Every row gives one point. To make a cloud, some directions were put in groups of two or more. Within a group, all points are equally far from the middle, so they leave a hole (a ring in 2 directions, a hollow ball in 3). The other directions are filled evenly. Then the cloud was stretched, turned, moved and blurred a little. How many holes are there, and how many directions does each take, smallest first?

Cloud:
9	-4	-49
-52	19	-14
47	-25	12
-4	-3	-36
-21	-7	40
-25	24	19
-12	-48	-7
30	-26	-38
-6	24	12
-27	27	27
-58	12	-32
35	15	-19
13	-36	29
-16	19	14
-21	-17	43
-14	-6	48
28	19	-13
-16	14	-18
-33	16	-2
15	-15	-23
Holes: 0

Cloud (27 x 4):
12	27	-24	-38
2	43	-28	-5
25	13	35	-11
44	-16	-14	15
-22	7	20	41
-8	22	-43	1
-14	43	16	16
21	33	22	-14
-25	11	-36	31
31	23	10	-40
-2	30	-18	-39
-30	22	11	-17
43	-9	-21	42
37	9	-38	0
47	-1	17	0
15	-34	-21	16
24	-36	-27	-25
37	-16	19	15
47	14	-28	7
21	23	-24	-37
1	38	-45	17
-36	11	-15	17
10	-37	2	18
-6	-15	40	-11
48	-8	-12	-17
15	49	-33	12
24	-17	-37	-38
Holes: 1 (3)

Cloud:
-13	41	12	-31
-7	35	5	-40
35	15	-12	22
-2	18	-36	-37
-36	3	-26	29
-13	43	-10	26
15	-9	43	4
30	-35	-23	-14
33	5	-37	1
24	-1	35	13
-23	12	-47	-20
-13	17	-42	-30
22	16	33	-21
-9	-47	-24	3
22	-33	-10	23
-30	-15	4	37
20	-6	32	-32
-6	38	-22	25
-2	19	-31	-41
1	46	1	20
-35	-14	-29	24
-34	-13	-19	31
-28	9	-44	-23
31	-31	-21	10
-7	-50	-11	-26
33	-27	-26	-19
29	-25	-14	-36
-42	-28	-2	-33
33	-23	-14	19
Holes: 2 (2, 2)

Cloud:
-45	12	3	21	-15	8
19	43	-61	34	-16	0
-5	10	-28	-28	-3	-2
13	-19	-44	17	-29	1
3	-1	-27	6	31	-28
-28	25	-16	52	2	-26
12	-3	-34	-18	-38	1
-32	-2	15	-23	4	46
-21	-16	-51	7	-27	-51
15	25	-19	54	-19	18
-36	-18	-26	-22	-29	-37
9	-36	-2	-46	-21	2
21	39	-9	3	1	18
-22	14	-11	61	29	-44
-56	-2	3	-22	-18	13
-41	13	-7	-37	-40	-35
32	-12	0	8	-5	-6
14	32	-6	4	-34	-18
-12	10	0	-10	21	40
-44	-2	-16	19	19	25
9	-4	-48	24	32	-35
-10	-3	-42	1	-24	-46
-44	39	-24	42	-9	-10
13	33	-21	-10	5	-5
-30	26	-25	30	-31	-55
15	37	-12	11	-55	16
14	5	6	-32	28	-11
12	15	-59	33	29	-16
-6	-3	-4	20	-33	-20
22	-36	-12	29	-10	13
-45	-6	-29	-10	-42	25
-37	14	5	18	18	-53
-2	-18	-46	34	39	29
17	19	-36	-9	59	-2
-20	-6	32	13	-11	17
-22	-6	-25	35	41	-42
-21	6	-7	-17	18	8
-34	15	-15	34	32	-35
11	-10	-57	14	-34	13
-11	-20	-22	12	18	-10
-18	10	-28	-30	-8	29
28	-10	-29	25	-8	7
32	42	-22	28	-41	-35
13	-44	-31	1	-2	21
16	15	19	-15	-55	16
-44	-26	-12	20	-53	-10
17	22	-20	-28	-33	0
-16	53	-7	-14	-15	-30
-23	-4	-12	-10	-36	-13
-20	4	-22	38	-16	-20
14	-51	-6	-1	-11	0
10	-3	-49	34	4	33
-31	-24	47	-20	-14	-16
Holes: 0

Cloud:
1	27	-4	66	-22	15
-3	37	-22	-10	-13	18
-41	-39	4	-13	29	0
-8	17	64	-15	-4	-12
31	-10	16	0	28	35
-11	0	7	58	15	-24
25	-1	-23	25	21	-35
29	-6	-20	12	-34	8
-67	16	27	-9	6	11
-41	11	40	29	4	-31
-4	-11	-37	-38	48	2
-18	-15	-5	49	23	38
-12	29	2	5	-28	-22
15	49	23	9	41	28
-27	11	65	-24	1	9
12	23	33	31	0	26
12	14	33	-28	26	50
-43	-9	-13	-16	-19	3
1	16	-22	-36	-5	48
10	22	-1	-34	5	-22
-54	-29	36	11	-8	-5
29	34	30	-28	-19	14
3	-4	-19	61	38	-28
-39	-45	-9	1	-40	-16
-2	42	-10	-6	30	-17
-37	-6	7	-37	-9	27
-50	3	28	43	-7	-19
3	-8	-14	-21	-23	10
-43	47	23	9	-5	-17
-25	-35	32	-25	-7	-2
12	-15	29	32	-31	-42
34	44	12	-12	27	3
4	-1	27	25	36	-11
-12	-11	-49	-3	39	-4
2	37	-27	34	-1	21
-28	-12	55	11	1	-19
-13	-25	35	-4	26	1
-37	-2	6	-31	34	33
-33	15	-24	-2	13	-7
19	-7	10	37	18	55
2	4	41	6	10	-44
-29	-9	24	24	29	6
-55	14	-2	30	-16	-10
-12	-30	-34	9	-21	0
-22	-23	6	-49	1	-17
13	4	9	27	13	-42
11	-8	9	-35	-11	-11
-16	19	-43	14	14	54
-24	31	25	-1	36	46
-44	-27	14	46	10	-6
Holes: 1 (3)

Cloud, 77 rows:
-10	27	42	9	11	-7	-10	30
-7	-24	8	-15	48	2	-12	14
-15	-39	-51	31	-39	-47	-8	-15
-13	-30	-6	-8	15	39	-32	-48
-2	5	37	-52	-2	32	-22	5
-38	-8	-24	-25	19	33	-10	54
26	-44	-3	-36	-21	-20	-26	-4
46	18	-16	-1	20	18	-24	-22
32	-8	7	-16	-10	-9	30	19
10	14	-25	-6	-41	21	-34	-8
-16	-29	4	-22	2	-31	-49	21
-11	-32	1	-9	-6	26	-2	-67
-29	-9	27	-33	2	20	14	62
-19	-2	20	27	32	9	18	-4
-24	22	21	-41	-17	21	-16	-3
48	-16	-12	-33	-5	19	-3	-16
22	-12	-11	-33	36	43	3	7
3	13	6	18	-35	18	-15	33
10	-8	-30	18	25	13	-34	-64
-26	-22	35	14	31	32	-12	30
8	-6	4	47	-16	-42	-49	15
-2	-20	35	-5	15	-28	-27	-2
-23	4	-40	21	20	-17	5	-8
-5	14	-4	-42	13	17	-25	-42
16	25	31	-3	-27	42	32	20
27	19	-22	-32	-12	-15	0	-31
-45	22	-2	-43	21	17	-4	11
-2	-39	-56	10	30	-15	-6	11
-42	-22	11	-19	29	58	41	26
-10	-29	-7	-21	-1	44	-57	-3
15	-45	-8	0	59	7	-16	-3
-9	-13	-37	-26	-1	-9	-20	40
-28	-38	-13	-19	-16	27	6	28
27	7	-28	-4	12	-4	2	-30
52	-17	-3	-1	24	-10	-47	19
-56	-2	14	-17	-25	1	19	9
-35	2	4	-46	12	15	-18	34
-4	3	-58	14	-8	-40	-52	8
-13	-43	-45	23	-38	-6	9	0
8	19	2	34	48	12	-26	-3
-14	-28	-9	-58	-24	33	-16	-20
40	2	-42	-16	24	28	4	-41
10	-28	-8	-47	28	-16	14	4
-8	-8	21	-42	-5	-18	-12	63
-40	-66	-21	10	-12	22	-6	10
-9	-48	-6	-38	-41	40	32	-7
-7	30	27	12	23	44	-36	8
-11	25	-1	-16	11	-41	4	2
-44	5	37	-20	7	35	23	28
20	-34	-16	-22	-35	-9	-27	9
2	1	53	8	8	35	-52	8
14	-21	-30	-25	26	-13	-7	18
18	-32	35	-32	-5	46	27	9
34	-60	-37	0	2	-28	-41	-23
17	-26	9	-2	22	32	-25	30
21	-28	-6	-61	-35	2	-21	-7
10	-21	5	43	-22	-20	5	12
-6	6	45	25	19	32	-30	9
37	-10	27	12	-14	-27	-7	-38
-60	-22	-3	10	3	45	8	-9
-2	24	-19	-23	-39	20	-14	38
-31	30	-18	-21	-28	7	12	4
22	-10	19	26	1	38	-39	-51
-54	-7	0	14	11	-30	-30	29
45	5	-16	-33	-29	-41	-11	-24
1	-60	0	-1	-8	20	-13	-1
-26	18	-2	-28	-31	-4	-25	-12
37	35	-35	-50	14	30	-32	5
13	1	9	10	-11	-4	1	57
42	2	11	-24	31	24	-24	33
17	-32	-26	13	7	-6	-25	21
26	-46	10	27	-21	40	-7	12
45	-16	28	-42	-24	-7	-20	24
-8	16	-42	-16	-22	-22	-7	8
-29	-25	-29	6	0	45	-21	48
32	-1	-27	-47	32	-26	-36	19
-5	-47	-36	16	-32	12	18	-4
Holes: 1 (2)

Cloud (82 x 8):
-9	-5	-50	-46	27	29	9	-24
-32	24	-34	-1	2	24	42	-14
-4	-7	-37	-4	58	-19	-11	-9
-14	-29	-56	14	11	4	35	-26
-42	39	25	27	-2	18	3	-20
12	-5	-30	-25	15	-46	0	-45
-14	40	14	-20	16	-41	-4	-19
13	-18	-46	31	1	34	22	-14
-43	-18	-42	13	-2	5	36	-39
-40	-10	38	-2	22	16	-4	3
-32	34	64	2	-64	0	-6	30
-10	-2	75	42	-40	1	-12	13
17	2	15	20	5	0	33	35
-18	-18	20	53	16	3	15	19
23	-25	-23	0	18	28	29	-50
40	-3	-33	-3	-6	-9	32	3
3	-33	17	-1	18	-18	-5	28
-32	19	14	-5	-7	23	22	41
-3	-23	-8	27	30	-23	8	19
41	-35	-45	-11	2	-12	19	0
12	33	-19	-23	-22	27	-39	-6
-25	7	30	54	5	9	24	1
-19	18	-7	-7	15	22	-6	52
2	-29	-10	1	-12	-44	26	-14
-10	45	-10	-47	-10	-2	22	-13
-20	-51	2	20	-56	23	-31	18
-9	0	55	23	26	4	16	-36
-35	1	-39	11	-17	49	6	11
-13	-36	6	-24	14	-8	20	-9
-26	26	11	39	8	18	14	-8
-18	32	-7	2	-56	16	-15	10
-2	-30	1	10	-46	39	-8	-2
-18	46	-2	-9	-2	37	1	-43
-37	-16	-22	-36	-7	-14	7	-1
26	30	-45	-19	-15	13	-37	-2
-24	-34	45	15	-28	7	-12	-24
24	-8	-23	-8	21	14	54	-38
-14	23	54	-11	-23	-5	33	29
-47	1	-6	7	30	-3	5	-39
10	-3	-33	20	-18	22	8	-43
-47	19	20	4	-7	6	11	53
9	-4	8	11	56	-11	11	-17
4	-10	0	24	-27	23	35	-45
-22	4	66	37	-42	31	-12	30
21	-27	-58	8	-20	-20	-33	-5
0	-6	25	35	-22	40	35	3
-46	-18	4	-2	-53	1	-34	-6
-28	-27	-43	-18	-1	29	13	10
-3	24	-54	-26	30	18	31	-34
-35	43	4	-3	25	8	27	-8
44	9	-19	-3	47	31	27	-36
-16	9	-1	-23	-1	-23	-53	13
-18	24	-4	-37	-37	15	-8	-58
7	33	49	24	0	-1	-2	-44
12	-8	36	6	13	-27	8	22
19	32	19	-42	24	2	-26	20
-8	7	26	3	-66	31	-6	12
-40	0	1	-32	-23	-33	-12	-7
-23	10	-47	-51	29	6	27	-57
-21	-29	-35	12	23	-13	29	-30
8	-49	-3	29	-54	17	-10	3
14	-20	31	37	22	18	-28	1
-6	-35	-45	28	11	11	-22	-30
-8	18	60	10	-12	39	27	-21
-2	27	63	-27	14	-12	27	-2
7	25	-7	-42	35	37	13	-10
-1	17	-14	17	1	-1	59	3
-26	15	-18	27	32	26	-17	22
11	2	38	35	12	30	7	0
3	5	-12	40	-21	29	25	-19
-5	3	25	-3	-23	6	68	8
0	1	70	18	-4	11	-22	-17
-31	-13	3	-30	41	7	-11	-14
-7	5	-35	17	-40	15	0	-30
-16	-4	19	31	21	-2	-5	-41
-33	-29	-36	-19	-1	28	13	1
31	-5	17	17	-53	16	-14	41
1	2	2	-1	10	58	-2	17
-29	-12	-17	-6	-27	-24	-49	25
-21	23	2	-5	-5	-3	-20	58
-12	-15	26	2	-85	-2	23	9
-2	-37	-40	14	-11	-39	9	12
Holes: 3 (2, 2, 2)
